Rows are points. Two turns around zero, p and q, are shown by what they do to some points. Write where each new point lands after one turn and then the other. Backwards means that the second turn is done in reverse. Each puzzle has new turns, and all numbers are rounded.
(in the rows, 128 means zero)

Turn p:
[133 129 163] -> [116 127 161]
[108  95 105] -> [122  96  97]
[143 135 120] -> [145 135 128]
[127 127 113] -> [134 128 114]
[192 134 137] -> [181 134 166]
[ 65 148 130] -> [ 71 148 102]
Turn q:
[139 160 114] -> [132 162 114]
[ 96 138 144] -> [ 96 132 146]
[179 124 142] -> [180 133 139]
[105 145 142] -> [103 140 143]
[120  73  99] -> [129  73  98]
Where do these land?
p, then q: [143 117 139] -> [139 118 144]
q, then p: [120 131 193] -> [ 93 126 184]
q, then p: [133 144  97] -> [142 146 102]
p, then q: [116 119  82] -> [137 124  81]

Turn p:
[111 108 155 127 145 133] -> [106 106 140 114 136 146]
[161  94 111  71  75 116] -> [149 134 126  79  63  88]
[132 118 125 152 150 144] -> [131 113 110 137 140 153]
[150 121 136 135 139 118] -> [150 111 134 127 132 133]
[112 158 132 144 141 107] -> [123 133 142 153 160 117]
[117 176 142 143 146 152] -> [122 161 142 153 158 158]
[105 155 137 169 116 136] -> [108 137 136 179 132 139]
[137  93  86  83 111 119] -> [134 129  95  82 101  90]
Turn q:
[148 120 156 158 131 128] -> [157 127 158 142 123 114]
[123  92 122 122 143 118] -> [114  92 132 132 140 120]
[102 121 128 110 125 146] -> [100 126 132 128 125 152]
[129 119 151 110 157  97] -> [109 125 146 121 154  92]
[139 191  79 113 124 166] -> [146 174  72 119 145 175]
[ 88 131 106 124 137 122] -> [ 92 127 103 146 125 131]
[167 122 154 158  79 120] -> [178 125 152 107  85 114]
Where do these land?
p, then q: [101 119 137 151 106 132] -> [116 121 131 151  94 131]
q, then p backwards: [ 98 148 141 118 120 131] -> [105 140 131 117 109 150]
p, then q: [225 111 139 118 111 127] -> [194 113 150  58 128 142]
p, then q: [127 171 138 133 131 122] -> [143 158 142 148 137 113]
p, then q backwards: [102 107 135 145 117  94] -> [108  91 132 134 142 101]
q, then p backwards: [101 135 130 123 191 141] -> [ 84 166 129 160 152 124]
p, then q: [152 105  64 108 130 140] -> [139 114  65  91 141 132]
p, then q: [111 129 125 149 111 134] -> [127 127 121 149 104 129]
p, then q backwards: [135 128 143 107 136 131] -> [141 128 142 111 118 135]

Turn p:
[106 104 134 162 140 177 121  93 131] -> [125  92 114 140 111 173 149  93 148]
[ 41 118 106  98 143 105  96 114 155] -> [ 50  95 108  91 146 113 104 119 168]
[154 130 164 106 105 134  96 153 128] -> [151 119 155 110 105 136  99 163 110]
[175 148  97 119 105 119 150  99  90] -> [161 179 108 120 120 110 133  96  90]
[149 137 157 145  93 113 132 146 121] -> [137 143 154 154  98 121 117 147 107]
[135  96 157 132 137 109 127 137 114] -> [137  97 157 138 128 108 132 127 114]
[145 160 123 142 129 112 154 121 176] -> [135 175 138 147 132 123 128 133 173]
[162 112  99 138  87 128 148 124 149] -> [154 155 107 132  87 103 151 136 141]
[129 132 139 107 109 134 157 131 125] -> [121 149 146 113 118 129 150 135 116]
[ 62 132 140 187 134 128 141 182 114] -> [ 65 101 124 197 141 146 141 160 115]
[121 159 109  59 188 161 123 124 119] -> [132 135 117  62 200 162 127 126 126]
[157 107 112 141 167 117  91 112 114] -> [169  94 108 134 150 114 105 102 130]
Turn q:
[124 162 153 152 119 145 138 144  73] -> [125 150 148 158 121 133 139 148  67]
[131  93 147 147 141 147  80 116 150] -> [124 120 137 143 164 160  85 122 156]
[ 96 148  88 113  94 132 143 160 119] -> [ 99 136 114 111  74 121 144 162 124]
[142 107 114  82 112 132 142 154 148] -> [138 115 112  84 122 144 155 149 152]
[105 183 121 145 163 103 134 163  92] -> [114 154 140 140 127  62 126 162  87]
[168  96 145 132 129 104 105 119 137] -> [174 103 125 135 151 139 108 122 144]
[125 160  76 133 121 160 150 109 101] -> [ 99 162  79 138 101 126 147 115 101]
[110 159 153 178 136 146 167 120 123] -> [108 159 163 176 126 118 158 110 112]
[140 117 124  81 100 105  95 100 176] -> [158 115 123  74 109 143  95 101 168]
[101 106 144 132 141 134 146  95 104] -> [100  99 138 140 140 132 136  96 105]
[134 133 164 136 169 151 136 119 127] -> [121 144 150 136 177 130 138 112 116]
[161  71 109 103 112  78  99 136 185] -> [177  79 108  99 127 130 104 136 203]
Where do these land?
p, then q: [ 81 132 155 117 145 186 167 141 119] -> [ 67 133 148 124 148 152 184 127 113]
q, then p: [112 126  99 187  72  99 109 117 131] -> [129 123 102 167  51 123 103 139 140]
p, then q: [107  94 140 102 101  89 136 125 121] -> [135  80 159 110 101 113 124 124 115]
q, then p: [115 128 139  97 152 126 106 105 156] -> [125 116 143  86 143 130 105 111 149]
q, then p: [128 147 119 130 156 130 133  99 135] -> [117 142 125 127 144 121 110  95 137]
p, then q backwards: [144 158 150 116 145 102 134 135 133] -> [130 148 161 139 150 129 106 138 140]
p, then q backwards: [143 107 126 117 157 163 200 209 148] -> [164 110 150 130 145 150 189 219 121]
q, then p: [106 141  97 110 132 138  99 150 103] -> [ 98 118 100 113 138 120 108 157 103]
q, then p backwards: [176 121 145 193 127 114  91 110 130] -> [176 159 135 190 159 114 105 127 130]
q, then p backwards: [147 111 109 144 134 158 136 109  88] -> [114 139 100 161 138 150 131 136  91]
q, then p backwards: [148 143 129  94  88 104  96 106 144] -> [166 129 132 106 108 146  87  92 135]
